Each row of a before or after table is a point. The points were changed in one or more steps. Then noise was added and the rows were shuffled. The steps act on how far a point lies along the listed directions, d1 being the first. Name the steps. A step turns or swaps two directions, mirrors them in a line or flattens them onto one, adds a multiple of one to another, or multiplies one. Angles are multiples of 10 degrees, from the lower direction toward the higher: turns from -170 to 170, lines from 10 to 170 but not 90. Use the fewest steps. Two steps may share a direction if one is a turn and the other turns, adds or multiplies; they go together, in the order done. Otherwise the lowest direction goes first.
(in the rows, 128 means zero)

Directions:
(1): [170  88]
(2): [88 86]
Before, 9 rows:
[[141 137]
 [210  99]
 [168 144]
 [103 149]
 [159 179]
 [176 154]
 [ 53 122]
 [174  70]
 [ 89 105]]
After (9 x 2):
[[162 155]
 [150 182]
 [ 97 145]
 [210 110]
 [182  76]
 [ 90 101]
 [138 144]
 [168 161]
 [ 54 109]]
Steps: turn d1 and d2 by -10 degrees

Directions:
(1): [102 197 112  96]
(2): [139 167 176 181]
(3): [133 138  64 178]
Before, 12 rows:
[[133 147 193 137]
 [100 122 109  51]
 [118  84  95  42]
 [135 113 158 156]
 [131 126 120 156]
 [134 132 164 153]
 [ 97 109 102  88]
 [108 151 151 156]
 [135 144 141 140]
 [112 109  98  65]
 [150 145 135 142]
 [123 145 144 133]]
After, 12 rows:
[[125 154 154 138]
 [149 155 144 151]
 [109 160 171 167]
 [140 134 171 179]
 [144 150 208 167]
 [109  49  62   6]
 [127 129 121 162]
 [ 92  99  95  59]
 [130 149 155 146]
 [ 94 107 100  11]
 [104  89  78  30]
 [141 110 158 185]]
Steps: multiply d1 by 1.6; turn d1 and d3 by -20 degrees; multiply d2 by 1.6

Directions:
(1): [100 159 107  52 140 142 200  86 127]
(2): [113 104 174  80 110  80 144 189 186]
(3): [204 100  86 153 120  94 178 104 171]
(4): [206 168 149  74 100 169  87 127 141]
(5): [103 198 104 162  43 116 141 142 144]
Before, 14 rows:
[[ 49 119  95 170 132 118 162 125 111]
 [ 49  92 140 113 128 113 146 143 114]
 [157 138  79 205 131 173 120  80  79]
 [157  97  73 249 154 137 146  70  67]
 [152 101 148 113 170 160  56 126 104]
 [ 81 110 133  61 120  96 149 148 155]
 [102 106 143  79 131 108 123 147 143]
 [209  61 120 132 159 114  77 113 117]
 [103 173 121  98 179 191 126  93  70]
 [118 148 182  97 106 133 109 120 123]
 [209  42 137 145 161  84 135 119 153]
 [ 82 139 128 135 130  93 128 140 135]
 [135  94  66 222 131 118 169  77 129]
 [ 67 113 119  86 119 126 188 142 141]]
After:
[[132 169  89 155 130 194 122  71  64]
 [167 223  97 140  88 208 114  71  60]
 [190  85 148  96 109 131  98 143 153]
 [133 207 123 130  73 205  83  99 109]
 [146 115  64 135 132 107 184  83 146]
 [155  90 158 132 107 134  83 186 152]
 [141  98 133 111 114  91 122 146 165]
 [122  84 159 133 149  96 145 108 130]
 [178  95  96 208 178 130 121 105 107]
 [150 134 151  97 145 116  97 140 143]
 [187 134 146 101 126 177  68 134 124]
 [111 199 108 120  35 102 174 128 151]
 [115 169  62 124  73  96 179  95 129]
 [142  83 144 111 106  89  91 176 166]]
Steps: turn d1 and d4 by -170 degrees; turn d3 and d5 by 120 degrees

Directions:
(1): [159 128  95 127 177  48 145 167 109  87  58 153]
(2): [119 151 113 155  53 171 120 137  56 103  58 109]
(3): [107 146 138 150 103  61  45 114 173 132 107  62]
(4): [121 118  86  88 103 115  56 127  97  65 186 178]
(5): [ 90 149  78 153 114 156 110 205 192 161 112 179]
Before (10 x 12):
[[117 112 164  95 186 215 179 125 169 159 218 181]
 [ 82 153 126 144  98 162  58  83 159 142 172  59]
 [ 90 125 149 156  55 161  61 103 147 161 164  54]
 [213  94 171 109 196  60 182  88 109 126  93  87]
 [177 138 143 118 170  79 213  99  72 124  98 131]
 [114 142 151 165 152 102 116 106 170 168  95  64]
 [121 108 185 132 144 179 171  82 130 132 180 102]
 [122 122 126 139  66 234 139 147  87 138 127 169]
 [118 140 167 144 104 231 174 122 133 180 179 101]
 [177 114 127 151 160  89 193  81  93 115  97  99]]
After:
[[155 158 133 158 162  53 129 160 154 131  51  69]
 [145 147 118 158 193 156 222 143 123 150  66 114]
 [157  99 182  93 103 117  78  36 111 128 194  55]
 [134 122 153 150 171  63 137 102 138  90  93  79]
 [146 138  90 156 112  97  87 179 111 105  30 152]
 [139 135 126 111 218   8  91 149 199  95 100 128]
 [152 124 145 178 154 142 224 164 107 159  51 108]
 [125 154 152 110  78  89  73  47  98 121 176  92]
 [126 123 135 147  83 113 104  45 111 111 155  75]
 [113 126 170 156 141 173 147  96 159 186 132  81]]
Steps: turn d3 and d4 by 130 degrees; turn d1 and d4 by 140 degrees; turn d2 and d5 by 10 degrees

Directions:
(1): [131 172  78 235 100 128 163 118 101 109 129  67 178 113 141 139  57 127
 181 133]
(2): [164 121 191 114 141 127 162  74 214  95 148  29 122  85  83 120 128 145
 114 158]
(3): [120 139  99 127  82 205 105 149 204  54 121 154 117 156 145 167 126 220
 137 109]
(4): [105 200 148 126  85 146 123 157 130  93  74 103 173 138  76 149 220  53
 132 109]
(5): [163 102 156 137 125 130 166 123 146 141 143 153 154 139 120  48 163 146
 225  29]
Before, 10 rows:
[[135 123 144 129 127 126 138 123 143 117 125 131 141 123 121 116 142 124
  152  93]
 [100 130 103 142 130 111 115 143  77 147 122 154 135 131 140 137 115  95
  121 139]
 [126 134 112 146 129 126 132 126 118 130 131 123 128 128 135 130 103 141
  139 125]
 [127 128 126 120 120 134 128 135 139 131 128 142 133 128 138 120 136 139
  137 110]
 [110 137 109 134 127 129 119 136 119 132 120 131 116 129 137 149 111 119
  115 143]
 [137 134 117 134 134 129 126 125 137 127 129 121 132 124 131 129 125 129
  131 126]
 [124 117 137 105 135 132 117 127 137 135 136 138 112 139 126 124 140 128
  113 137]
 [133 118 126 129 142 111 140 116 118 145 141 132 124 125 128 116 115 133
  119 144]
 [135 114 127 101 135 143 123 133 135 132 136 176 127 144 134 114 137 145
  143 110]
 [124 119 131 104 124 139 126 136 145 125 123 154 115 149 121 120 155 141
  134 111]]
After:
[[ 73 124  73 115 129 113  78 189  22 175 104 247 125 169 166 140 146  80
  114 114]
 [100 141  99 130 123 130 108 152 100 139 112 157 116 142 143 151 123 111
  114 136]
 [124 133 109 141 115 134 131 138 122 133 130 144 140 130 147 122 119 140
  147 108]
 [136 136 125 125 133 130 127 125 144 124 126 116 132 123 124 129 137 125
  126 126]
 [128 124  91 162 118 134 140 129 121 129 136 140 130 144 145 121  96 158
  161 114]
 [143 109 154 124 138 121 142 111 155 119 137 124 132 117 122 112 129 138
  148 101]
 [128 126 117 150 128 131 133 117 130 131 143 113 127 131 136 127 101 135
  134 141]
 [114 149 120 126 119 130 120 143 114 125 111 138 133 138 119 136 145 116
  131 115]
 [129 140 134 127 131 115 139 122 123 135 125 121 136 125 110 123 142 112
  120 142]
 [124 141  81 166 115 144 133 143  93 132 131 172 157 151 156 122  97 140
  177 104]]
Steps: turn d1 and d4 by 130 degrees; add 1 times d3 to d1; multiply d2 by 3

Directions:
(1): [ 55  79 212 120 101  91  71 117  80 161 165 138 134 125 126  87 180 147
  98 171  91 134  73 173 101 189  40 102 167 128 111 121]
(2): [ 27 111 166 149 183 105 117 165 167 110 128 137 145 151 153  90 143 163
 116 195 150 145 189 121 200  70 144 202  88  59 133 102]
(3): [104 125  73 148 140 149 146 121 156 209  88 105 181 226 127  55 123 120
 105 141  98  92  58 146 158  90 151 104 141 202 157  68]
(4): [143 140 122 102  39 143 137  86 123  69 128 196 181 183 169  94 172  96
  55  89 219 133 159 110 137 150 126 140 165 110  98  69]
(5): [156 117 128  43 100  95 154 135  41 169 128 131 167 104  82 110 114  55
 134 120  95 160 119 112 146 114 104 210  69  97 213  88]
Before, 11 rows:
[[145 114  99 117 122 131 125 123 119 170 132 121 139 157 119 119 141 122
  125 120 100 119  58 147 113 138 102 101 149 158 144 118]
 [155 132 118 112 143 130 158 139 107 115 136 112 122 101 110 159 107 113
  156 111 131 127 156 110 141 122 148 148 106 113 154 150]
 [176 139 121  75  74 122 151 119  92 116 138 151 141 116 114 145 138  92
  117  93 140 140 117 107 128 160 120 147 139 128 141 118]
 [131 127 144 113 110 124 111 124  91 161 124 125 112 100 112 154 130 136
  131 139  90 138  87 154  97 182  94 102 148 143 124 135]
 [ 99 108 174 115 144 105 113 135 104 171 143 120 140 125 120 101 130 130
  135 168  86 139 114 142 152 115  90 153  98 107 138 129]
 [120 138 110 141 128 137 141 134 165  78 117 146 110 147 162 123 145 144
  113 122 177 148 183 101 155  96 157 165 116  84 111 114]
 [ 99 121 119 146 130 137 124 105 118 155 129 113 118 178 132 104 148 142
  122 133 113  91  70 167 108 155 101  74 167 192 116 113]
 [174 119 118  82  92 128 137 121  79 129 136 127 146 103  98 150 130  99
  132 105 103 129 112 120 114 150 103 142 102 125 164 129]
 [ 85  98 160  98 139  98 111 137  79 172 147 107 144 140 111  99 147 121
  132 165  69 140  99 142 125 134 102 163 101 117 174 118]
 [131 105 127  97 153 108 133 132  91 181 128 105 146 124 100 108 123 120
  132 158  82 142  89 132 133 113 101 159  96 141 162 112]
 [161 135 122  91  75 123 132 114 101 134 119 154 154 133 118  96 168  81
  119 102 141 129  97 125 129 128 115 151 139 130 149  74]]
After (11 x 32):
[[155 119 151 101  83 118 113  92  50 131 160 122  82  98 111 160 151 119
  141  99 105 115  70 169  49 216  55  66 172 175 109 155]
 [192 148  93 131  95 158 122  99 102 174 110 109  95 108 104 178 112 132
  142  96  78 110  42 162  56 203 109  30 186 216 102 156]
 [128 124 138 161 186 129 115 136 163 108 137 107  84  96 137 163 126 184
  148 156 123 129 141 130 114 126 130 110 125 135  85 176]
 [210 130 110 114  87 141 112 105  96 125 158 123  89  90 115 187 139 124
  146  76 113 125  62 145  48 203  86  55 179 164 105 175]
 [230 150  57 135  89 179 145  98 139 112 119 115 113 122 116 190 116 124
  140  59 122  89  88 127  70 168 146  42 161 200 105 168]
 [196 160 113 135  68 153 126  96 145  76 122 160 112 119 147 146 169 112
  125  69 182 114 117 124  87 159 133  87 183 150  79 122]
 [ 43 115 136 118 145 108 141 158 155 100 112 153 156 177 163  60 158 133
   91 171 177 169 208  96 222  46 151 250  68  33 157  59]
 [ 45 118 177 182 201 122 103 152 189 127 140 115 113 145 159 113 131 192
  142 193 124 127 164 140 176  82 131 141 105  91  88 152]
 [ 51 117 164 185 197 124  95 150 186 100 146 105  92 148 161 138 146 199
  138 184 121 117 162 136 135 114 151 121 126 107  94 169]
 [157 138  93 133 155 146 166 138 133 129 122 100 127 129 112 148 103 117
  154 113 127 107 138 114 145 110 168 127 117 143 152 143]
 [234 164  66 113  57 165 158  90 134 108 120 144 123 140 126 170 127 102
  118  46 157 104  89 110  91 180 150  63 191 201  99 138]]
Steps: turn d1 and d5 by -140 degrees; turn d1 and d3 by -160 degrees; multiply d2 by 3; multiply d4 by 1.3

Directions:
(1): [119 135 105 145 125 138  69 190 124 128 112 140 129 125 131  58 151 136
 147  98 156 132 175 135 116 116 131  89 152 158 123 117 125   7  97 116
  41 138 132 162 139 157 104 191 131  95 111  87 134 123 106 160  92 175
 135 103 114 182 164 150 148 128  99 123]
(2): [133 111  95 141 159  86 145 118 132 119 166 114 156 184 135  91 186 176
 134 161 119 170  85 141 120 104  92 153 128 126 116 114 163 130 129 199
 140 141 136  55 141 117  86 142  82 113 167 116 159 157 112 166 136 162
  97  42 137  72 184 155 135 173 135 162]
Before (12 x 64):
[[131 120 144 118 135 133 125 111 128 131 125 123 125 119 127 130 121 126
  113 135 128 125 135 122 133 127 122 128 130 130 134 134 123 149 137 115
  136 121 134 146 120 126 132 120 134 135 121 135 115 111 127 122 136 114
  136 145 129 134 117 121 126 129 124 117]
 [133 123 122 139 137 115 123 138 132 120 132 128 132 142 118 113 146 140
  135 132 116 135 127 132 126 126 121 131 135 137 121 121 141 119 115 137
  129 130 131 107 130 130 122 133 113 116 138 121 143 145 123 147 124 132
  116 106 127 120 138 138 117 130 122 132]
 [133 121 123 126 154 100 161 108 142 120 149 122 148 148 130 132 151 149
  120 157 112 143  92 131 125 118 118 139 124 118 130 126 149 172 134 180
  160 128 137  86 133 108 116 112 105 132 149 131 145 141 127 136 142 122
  115  93 138  89 133 129 135 145 143 140]
 [133 117 122 136 138 115 127 124 125 130 149 118 137 148 131 114 152 145
  130 144 124 145 110 127 132 123 108 131 127 117 125 118 134 125 129 154
  130 133 132 104 131 118 115 129 108 124 145 119 141 139 124 141 130 141
  120 101 126 117 138 137 121 143 138 140]
 [126 135 161 117 111 157 132 117 137 130 115 132 122  94 117 179  84 100
  126 125 122  99 149 123 133 151 149 122 120 123 136 140  99 171 140  81
  149 112 125 159 118 133 163  99 167 148 112 152 106 112 149  95 138  97
  155 185 126 152  86 101 119  97 129 100]
 [121 130 129 130 117 138 105 155 120 131 108 142 113 112 127 120 113 117
  131 119 148 121 160 142 124 131 138 111 133 140 124 118 117  79 121 106
   84 129 123 151 130 146 129 150 142 129 105 113 120 122 118 132 114 135
  145 144 112 164 118 128 127 122 114 106]
 [126 134 133 128 121 138 122 137 131 140 112 140 119 117 133 132 118 125
  130 125 134 117 131 118 128 129 140 128 122 123 132 137 120 131 131 114
  133 121 124 134 121 142 134 123 136 134 129 129 131 122 132 125 131 113
  131 141 129 134 118 126 116 114 130 116]
 [116 128 137 127 121 144 112 143 129 129 108 133 122 115 136 115 114 125
  129 112 142 117 153 123 124 134 149 120 131 138 135 134 115  96 119 103
  104 125 125 152 136 152 135 133 141 128 108 118 126 113 126 120 119 129
  144 145 119 156 127 131 124 124 114 110]
 [128 133 134 127 126 136 123 137 131 127 118 137 126 118 133 132 114 112
  125 124 137 117 143 117 120 133 138 136 131 122 135 129 127 116 133 116
  127 127 131 141 128 132 138 129 134 129 117 128 114 112 139 129 125 126
  130 153 124 146 123 122 130 115 129 121]
 [137 129 129 122 126 129 119 140 130 134 129 126 125 129 127 125 134 139
  132 113 127 126 122 133 133 129 135 131 139 128 129 121 130 111 124 129
  118 129 127 129 134 123 120 137 127 127 130 118 124 132 121 123 129 142
  123 117 131 137 130 139 126 126 134 135]
 [125 136 138 129 111 147  99 149 127 134 100 139 121  98 127 122 104 111
  126 102 143 115 163 111 121 139 143 108 137 131 138 130 107  96 124  82
  104 120 118 177 130 142 148 139 154 130 101 122 121 115 132 112 104 121
  149 160 123 167 118 127 124 106 119 109]
 [121 135 150 123 106 157 113 139 122 138 109 133 114  92 122 136 109  99
  126 106 130 112 153 124 133 147 144 109 125 125 130 131 115 109 124  91
  109 114 127 165 124 131 154 130 142 132 101 128 112 109 133 117 127 115
  141 171 122 162 115 106 129 111 120 107]]
After, 12 rows:
[[132 125 117 143 136 121 110 153 132 120 129 132 133 140 117  99 151 141
  142 125 124 135 135 134 124 123 122 120 142 146 121 119 140  90 105 134
  110 133 131 114 132 136 115 147 114 111 135 113 145 145 119 152 116 144
  119 101 124 132 149 144 120 130 115 132]
 [126 134 137 126 120 138 133 126 132 139 115 136 119 121 133 144 114 123
  126 132 129 116 122 118 129 130 139 135 118 117 134 141 119 153 136 116
  147 120 124 128 118 138 138 111 137 138 131 135 130 124 137 120 138 104
  130 144 131 125 111 123 110 115 137 116]
 [138 130 127 123 123 128 118 141 131 136 129 131 126 130 129 123 134 139
  133 113 130 129 125 131 134 129 133 131 141 128 127 121 130 107 121 130
  114 128 127 131 134 125 119 137 127 124 130 117 123 130 119 123 128 145
  122 113 131 139 132 141 126 126 135 133]
 [127 126 112 135 154 104 132 135 139 121 139 128 150 147 135 101 163 153
  127 143 125 143 113 135 119 112 119 123 137 133 129 120 147 115 121 175
  120 131 139 100 137 121 105 141 106 118 141 113 148 138 117 148 125 144
  118  80 133 114 150 141 145 143 130 137]
 [132 120 147 115 132 132 136 102 127 129 128 121 125 118 126 142 119 124
  110 138 125 125 127 119 135 129 123 132 126 125 135 134 124 167 142 116
  148 121 134 143 119 121 135 111 132 138 123 140 115 113 131 118 140 108
  135 148 129 125 111 118 120 130 127 118]
 [130 119 114 141 135 119 107 144 122 131 147 122 141 145 132  92 160 147
  137 134 133 146 125 130 127 120 110 119 137 127 125 115 133  84 116 150
  102 135 133 114 136 128 106 153 107 112 138 105 142 137 118 152 118 158
  121  94 121 136 149 143 127 144 128 137]
 [124 132 164 115 109 152 142 106 124 138 116 129 113  91 120 172  99  93
  116 121 116 111 131 121 139 154 140 127 113 111 133 136 117 168 140  97
  151 109 127 149 119 115 166  99 141 148 109 149 108 112 145 101 146  90
  137 183 128 136  97  95 119 111 136 108]
 [132 133 177 108 115 151 172  77 140 128 126 126 121  96 114 222  72  95
  114 146 105  95 118 120 141 158 149 148 106 102 140 149 102 247 159  91
  206 103 121 137 109 112 179  58 165 171 124 179 102 114 164  75 164  66
  151 201 135 116  60  85 105  96 151 103]
 [132 131 137 124 124 135 135 122 133 128 123 135 125 120 132 146 108 112
  121 130 133 116 134 116 123 136 137 145 126 116 136 132 127 141 142 117
  145 125 130 135 124 127 142 116 135 136 119 138 112 113 144 121 131 117
  130 160 128 135 116 117 127 116 135 122]
 [120 128 141 122 122 141 129 126 129 131 114 128 122 114 134 136 108 124
  127 118 133 115 139 123 129 137 149 130 123 130 138 137 115 129 126 106
  128 123 124 144 131 145 141 118 141 136 112 131 123 114 130 111 130 114
  142 151 123 141 118 125 117 124 122 113]
 [129 132 147 119 114 142 129 119 129 132 108 133 120 100 125 157  93 105
  116 118 129 113 140 107 128 145 140 129 121 117 140 136 108 155 138  88
  148 116 116 161 124 128 162 109 154 148 108 142 118 116 142  96 122  97
  145 172 130 142 101 118 114 106 132 112]
 [125 127 135 124 116 135 120 135 122 130 111 137 111 111 126 138 106 117
  125 128 139 120 148 141 128 135 135 121 128 133 125 122 118 112 128 111
  107 128 125 139 129 137 136 130 139 139 109 126 118 123 126 122 125 122
  143 150 115 149 110 123 122 122 124 109]]
Steps: add 1 times d2 to d1
